Every row gives one point. Any point is a mix of the corners, with weights that add up to 1. It lies inside the corners' shape when no weight is negative. Is each point inside? If not, which corners have a negative weight?

Corners:
(1): [-31  48 -55]
(2): [-17 -42  10]
(3): [-93   1  -4]
(4): [50 77 25]
Points:
[-16  61 -33] -> outside (2)
[-78   8  -9] -> inside
[23 11  6] -> outside (3)
[-37  28   3] -> inside
[-44   5   4] -> inside

Corners:
(1): [ 23  88   5 -25 -23 -17  22  33  12]
(2): [ 29 -61 -40  48 -15   7 -46  98 -29]
(3): [ 60  78 -83 -38 -34 -16  19 -65 -35]
(4): [52 65 81 12 -4 21 40 14 -6]
(5): [-19  59   8  40  76  -1  33  32 -32]
(6): [  98   58 -100   14  -64  -80   -3   18  -26]
(7): [ 47  -7  54 -67  49 -23  79 -37  73]
(8): [-24 -23  15 -16  12 -56  28 -19  -3]
(9): [ 20   1  69  46  23  11 -52  22  38]
(10): [ 63   7 109 -40  50 -22 -36  36  20]
Points:
[ 69  11  -3   8  -6 -45   6  35 -12] -> outside (1, 3, 9)
[ 55  11  22   0 -22  -9 -23  62  17] -> outside (3, 5, 8)
[ 12  33 -11   4   2 -18  23   8  -5] -> outside (10)
[ 43  33  19  -8  18 -23  -9  57  34] -> outside (3, 4, 8)
[ 35  45  -7 -19 -10 -27  22  -2  -9] -> outside (9)
[ 44  33  26 -19  13  31  16  50 -12] -> outside (6, 8, 9)
[  5  46  37  14  43 -14  43  17   7] -> outside (2, 3, 10)

Corners:
(1): [ 24  10 -38 -10 -53  77 -57  -7  75 -19  21 -66 -54  91]
(2): [ 86  -7 -10 -25 -20  12 -28 -13  19 -10 -48  42 -22  56]
(3): [  18   10 -107    3   -3   56  -32  -70   90    4  -59  -63  -10   27]
(4): [  40    1  -18   39   67 -111   57  -45   49  -16  -63   -4   30   13]
(5): [ 56  14 -74  -4   3  20 -33 -30 121 -50 -64 -77 -38  15]
(6): [-110   24   37  -41  -50   12   -2   24 -103    2   29   43   28  -80]
(7): [-72  27  32 -17 -42  39 -62  66 -24   7  22  64 -16  -6]
(8): [-78  55  59   9   7 -27  79   0 -68   5  24  41 -28 -79]
(9): [-45  73  50  15 -62  18 -25  34 -34  42  24  43  63 -40]
(10): [ 98 -15 -49  12  61 -12   6 -71  55  40   9 -16   4 -12]
(11): [-38 -26  -2  -1 -45  26  23  52  12 -22  57  65  16 -57]
(12): [ -2  30  37  39  60 -26  45 -37  24 -31 -77 -29  13  10]
(13): [-46  76   4  -9  -9  22   2  43 -82  11  21  33  22 -12]
(14): [ 59 -12 -51  -7 -58  57 -45  23  68  22 -57 -22 -42  58]
(15): [ 18  29 -46  80  16 -40   4 -18  -5 -13 -14 -16  36 -26]
Points:
[-28  38   2  -8 -24  20 -18   8   4  -4 -19   1  -7   5] -> outside (10, 11, 15)
[  2  19 -18  14   9  -8  10 -21  25  -6 -25 -10  -1   1] -> inside
[-16  29 -10   4 -20  23 -11   6   9   0   2  -6   1   0] -> outside (2)
[ 21  12 -22  17   0  -1  -5  -8  14  -3  -8   7   6  -6] -> inside
[ 23  13 -25   2  -1   6 -11 -13  19   2 -49  -7 -12  13] -> outside (1, 9, 11)
[  7  19 -23   8 -35  32 -33   9  31  10   0   7  -9  -1] -> outside (4, 6, 12, 13)
[-14  24 -11   3 -22  13 -12   9   7 -10 -12   3   0  -5] -> outside (10)
